Each row of a before or after table is a point. The points were changed in one or more steps. Then noise was added and the rows were shuffled. The steps act on columns, c1 being the first. Name the steps. A step turns or swaps two columns, mirrors them in a line or flattens them onto one, adds a multiple of one to another, or multiplies or shifts one. Angles are multiples of 10 degrees, from the lower column toward the higher: turns from -170 to 170, lines from 10 to 170 but not 90. Use the fewest steps. Two steps may share a column if one is a turn and the other turns, adds or multiplies; they go together, in the order done. Otherwise the lowest column goes first.

Before (13 x 2):
[[ 0.01 -0.06]
 [ 0.07  0.31]
 [ 0.49  0.51]
 [ 1.17 -0.03]
 [-0.13 -0.22]
 [ 0.31  0.41]
 [-0.08 -0.59]
 [ 0.06  0.61]
 [ 0.95 -0.48]
 [-0.18 -0.34]
 [ 0.17 -0.10]
 [-0.07  0.53]
 [ 0.34 -0.40]]
After (13 x 2):
[[ 0.86 -1.30]
 [ 0.10 -0.20]
 [-0.25 -0.87]
 [-0.06  1.56]
 [-0.20  1.31]
 [ 0.48  1.32]
 [ 0.21  1.02]
 [-0.19 -1.50]
 [-0.12 -0.16]
 [ 0.22 -0.97]
 [-0.22 -0.51]
 [ 1.11 -0.01]
 [ 0.03  0.70]]
Steps: shift c1 by -0.10; multiply c2 by 2.5

Before (12 x 4):
[[-0.31  0.16  0.56  0.49]
 [ 0.42 -0.84 -0.12  0.42]
 [ 0.59 -0.29 -0.24 -0.23]
 [-0.37 -0.24  0.55  0.70]
 [-0.39  0.30 -0.65 -0.03]
 [ 0.16  0.27 -0.24 -0.26]
 [-0.35 -0.17 -0.18  0.36]
 [-0.50  0.36  0.37  0.55]
 [ 0.27  0.26  0.49  0.71]
 [ 0.63  0.32  0.33 -0.05]
 [ 0.65 -0.18  0.13 -0.47]
 [ 0.29 -0.59 -0.21 -0.44]]
After (12 x 4):
[[ 0.60 -0.07 -0.52 -0.56]
 [ 0.31 -0.06 -0.63 -0.36]
 [ 0.56 -0.08  0.65 -0.10]
 [-0.35  0.68 -0.29  0.12]
 [ 0.06 -0.41 -0.63 -0.56]
 [ 0.09  0.35  0.21  0.26]
 [-0.64  0.34 -0.04  0.50]
 [ 0.27 -0.40  0.09 -0.38]
 [-0.01  0.41 -0.65 -0.67]
 [-0.74  0.15  0.32  0.13]
 [-0.84 -0.35 -0.04 -0.42]
 [-0.56 -0.22  0.36  0.37]]
Steps: mirror c1 and c2 in the line at 70 degrees; turn c3 and c4 by 170 degrees

Before (11 x 6):
[[-0.21  0.02  0.36  0.11 -0.02 -0.06]
 [-0.55  0.50  0.16 -0.14  0.45  0.22]
 [-0.07  0.48 -0.10  0.87  0.72  0.20]
 [ 0.55 -0.39 -0.59 -0.23 -0.33  0.28]
 [ 0.14 -0.32 -0.79 -0.30 -0.68 -0.70]
 [ 0.41  0.00 -0.05  0.18 -0.48 -0.54]
 [-0.20 -0.26 -0.27  0.77  0.22  0.15]
 [-0.25 -0.01 -0.17 -0.14  0.46  0.33]
 [ 0.37 -0.03 -0.43 -0.49 -0.79 -0.25]
 [ 0.02  0.40 -0.35 -0.09 -1.20 -0.35]
 [-0.50  0.02  0.12  0.42  0.27  0.44]]
After (11 x 6):
[[-0.35  0.64  0.17 -0.17  0.44  0.08]
 [ 0.17  0.38 -0.35  0.03 -1.18  0.00]
 [-0.21  0.11  0.33  0.14 -0.05 -0.04]
 [ 0.01 -0.34 -0.80 -0.01 -0.68  0.01]
 [ 0.38 -0.17 -0.05  0.32 -0.49 -0.12]
 [ 0.37 -0.57 -0.62 -0.30 -0.34  0.09]
 [ 0.10  0.47 -0.10  0.73  0.73 -0.26]
 [-0.26 -0.19 -0.26  0.64  0.24 -0.21]
 [ 0.37 -0.16 -0.42 -0.35 -0.78  0.13]
 [-0.44  0.18  0.15  0.24  0.29 -0.11]
 [-0.23  0.07 -0.20 -0.21  0.44  0.08]]
Steps: turn c1 and c2 by -20 degrees; flatten c4 and c6 onto the line at 160 degrees

Before (13 x 9):
[[ 0.24 -0.12 -0.07  0.40  0.05 -0.28 -0.10  0.27  0.03]
 [-0.57 -0.55 -0.45 -0.07  0.85  0.07  0.41  0.01  0.00]
 [-1.05 -0.33 -0.30 -0.26  0.05 -0.51 -1.55  0.23  0.18]
 [-0.22  0.21  0.20  0.02  0.01  0.55 -0.32 -0.16  0.05]
 [-0.93 -1.42 -0.43 -0.60 -0.06  0.05  0.42  0.36  0.08]
 [ 0.30 -0.01  0.14  0.15  0.12  0.23  0.45  1.30 -0.03]
 [ 0.41 -0.31  0.44  0.22  0.01 -0.36 -0.08 -0.09 -0.10]
 [ 0.28 -0.28  0.20 -0.32  0.22 -0.06 -0.90  0.55  0.31]
 [ 0.39  0.37 -0.27 -0.01 -0.05 -0.03  0.18  0.09 -0.11]
 [ 0.14  0.27 -0.34 -0.34  0.79 -0.46  0.16  0.09 -0.46]
 [ 0.47  0.48  0.98  0.11  0.16 -0.48  0.31 -0.11 -0.09]
 [ 0.35  0.29  0.06  0.07  0.34 -0.43  0.35  0.13  0.43]
 [ 0.43  0.45 -0.46 -0.11  0.14 -0.42  0.37  0.08  0.23]]
After (13 x 9):
[[ 0.38  0.04  0.21 -0.09  0.10 -0.97 -0.21  0.58  0.44]
 [-0.34 -0.10  0.18  0.03 -0.15 -0.17 -0.58 -0.04  0.07]
 [ 0.46  0.15  0.48  0.11 -0.29 -0.17  0.28 -0.05 -0.24]
 [ 0.09 -0.73 -0.58 -0.03  1.30  0.52 -0.01 -0.04  0.07]
 [-0.09  0.69 -0.45 -0.05  0.42  0.25  0.46  0.09  0.22]
 [-0.44 -0.95 -0.31 -0.04  0.37 -1.65  0.23  0.17  0.30]
 [ 0.20  0.23  0.13  0.03  0.04  0.54 -0.16  1.24 -0.11]
 [ 0.00  0.53 -0.27 -0.01  0.24  0.13  0.10  0.01 -0.10]
 [ 0.01  0.42  0.01  0.12  0.32  0.21  0.41  0.16  0.35]
 [ 0.55 -1.62 -0.41 -0.18  0.30  0.36  0.05  0.35  0.41]
 [-0.07  0.61  0.98  0.04 -0.64  0.12  0.55 -0.07 -0.15]
 [-0.10  0.25 -0.31 -0.20  0.97 -0.01  0.51  0.09 -0.20]
 [ 0.23  0.11 -0.04  0.10 -0.02 -0.17  0.28  0.26 -0.11]]
Steps: turn c1 and c2 by 50 degrees; add -0.7 times c3 to c5; turn c4 and c9 by -30 degrees; multiply c4 by 0.4; turn c6 and c7 by -80 degrees

Before (8 x 11):
[[ 0.32  0.22  0.15  0.14  0.13  0.20 -0.37 -0.03  0.41 -0.37  0.03]
 [ 0.21  0.46  0.26 -0.45 -0.79 -0.13  1.00 -1.12  0.31 -0.77  0.26]
 [ 0.37  0.34  0.47  0.34  0.29  0.75 -0.38 -0.02 -0.29  0.15  0.57]
 [-0.46  0.51 -0.21 -0.18 -0.46 -0.10  1.07 -0.09 -0.70 -0.08 -0.23]
 [-0.23  0.66 -0.46  0.07 -0.17 -0.01  1.00 -1.12  0.02 -0.52  0.57]
 [ 0.51  0.29  0.24  0.24  0.15  0.19 -0.22 -0.23  0.05  0.61 -0.11]
 [ 0.20  0.24  0.50  0.01  0.54  0.13 -0.50 -0.52 -0.25 -0.07  0.08]
 [-0.42  1.01  0.10  0.11 -0.74 -0.71  0.86 -0.19 -0.41 -0.09  0.05]]
After (8 x 11):
[[ 0.47  0.01 -0.22  0.39  0.24 -0.47 -2.91 -0.07  0.41 -0.48 -0.65]
 [ 0.54 -0.37 -0.44  0.21 -0.06 -0.49 -2.60  0.92  0.33 -0.79  0.43]
 [-0.37  0.27  0.47 -0.22 -0.43 -0.48  2.08  0.10  0.52 -0.33  0.24]
 [ 0.14 -0.63  0.28  0.72  0.56 -0.39 -2.84  1.11 -0.06 -0.56  0.42]
 [-0.22 -0.36  0.19 -0.13 -0.13  0.07  1.27  0.15 -0.27 -0.24  0.32]
 [-0.39  0.66  0.23 -0.09 -0.24 -0.03  0.88  0.39 -0.09 -0.19 -0.03]
 [ 0.41  0.16  0.08  0.76 -0.01  0.17 -3.30  0.00  0.35 -1.01 -0.23]
 [-0.01  0.02  0.52 -0.55 -0.08  0.09  1.50  0.53  0.24 -0.27 -0.06]]
Steps: turn c1 and c8 by 160 degrees; turn c2 and c10 by -80 degrees; mirror c4 and c5 in the line at 140 degrees; turn c6 and c7 by 150 degrees; multiply c7 by 3; mirror c9 and c11 in the line at 70 degrees

Before (12 x 12):
[[-0.37 -0.15  0.03 -0.61 -0.18 -0.72  0.03 -0.17  0.02 -1.11 -0.33  0.34]
 [ 0.14 -0.04 -0.83 -0.04 -0.10 -0.11  0.38 -0.15  0.12 -0.19 -0.16  0.56]
 [-1.19  0.78 -0.65 -0.38  0.00 -0.18 -0.11  0.17  0.27 -0.11 -0.46  0.34]
 [-0.12 -0.14 -0.45  1.00  0.42 -0.89  0.21 -0.52 -0.76  0.59 -0.06  0.61]
 [-0.52  0.49 -0.44  0.00  0.34 -0.38  0.01 -0.47 -0.64 -0.50  0.38 -0.44]
 [ 0.36  0.19  0.36 -0.17 -0.18 -0.46  0.76 -0.65 -0.57 -0.69 -0.09 -0.03]
 [-0.06 -0.24  0.01 -0.68  0.63 -0.32 -0.58  0.10 -0.70  0.10 -0.15  0.15]
 [ 0.57  0.49 -0.09 -0.59  0.50 -0.27  0.16  0.25  0.23 -0.93 -0.09  0.32]
 [ 0.39  1.01  0.03  0.24  0.37  0.62 -0.25 -0.49 -0.18 -0.70 -0.53  0.19]
 [ 0.07  0.14  0.45  0.44 -0.65 -0.39  0.03 -0.05 -0.67 -0.33 -0.02  0.40]
 [-0.37 -0.37 -0.46  0.26  0.65 -0.04  0.20  0.06  0.18 -0.17 -0.67 -0.30]
 [ 0.25  0.88 -0.51 -0.21  0.22  0.04 -0.52 -0.66  0.05  0.15 -0.04 -0.72]]
After (12 x 12):
[[ 0.48  0.44 -0.36 -0.13  0.32 -0.83 -0.24 -0.53 -0.11 -0.47 -1.78  0.05]
 [ 0.27 -0.31  0.00  0.55  0.61 -1.31  0.34  0.10  0.30  0.22 -1.52  0.52]
 [ 0.27 -0.34 -0.42 -0.33  0.66 -0.96 -0.26  0.05  0.62  0.08  0.97 -0.18]
 [-0.07 -0.03 -0.83  0.14 -0.12  0.05 -0.02 -0.19  0.15 -0.08  0.39 -0.44]
 [-0.25 -0.17 -0.48 -1.00  0.43 -1.60  0.12 -0.51  0.38  0.73 -1.70 -0.32]
 [-0.17  0.13  0.40 -0.48 -0.65  0.66  0.10 -0.18  0.34 -0.23 -1.56 -0.16]
 [-0.49  0.95  0.04 -0.08  0.36  0.14  0.16 -0.46  0.57 -0.54  0.05  0.14]
 [-0.07  0.86 -0.59  0.26  0.26 -0.33 -0.03 -0.75 -0.05  0.26  0.13  0.59]
 [ 0.50 -0.25  0.06  0.40 -0.16 -0.44  0.10 -0.19  0.21 -1.01  0.27 -0.19]
 [-0.27  0.47 -0.13  0.85  0.48 -0.95  0.01  0.27  0.02 -0.84  0.55 -0.23]
 [ 1.28  0.77 -0.64 -0.10  0.01 -0.13  0.17  0.26  0.27  0.03  1.05  0.00]
 [-0.30  0.18  0.38  0.22 -0.19 -0.13 -0.34 -0.74  0.27 -0.59 -1.19 -0.68]]
Steps: turn c1 and c4 by 160 degrees; add -1.5 times c5 to c6; multiply c12 by 0.4; turn c7 and c12 by -120 degrees; turn c9 and c11 by 110 degrees; multiply c11 by 2.5; shift c10 by 0.10
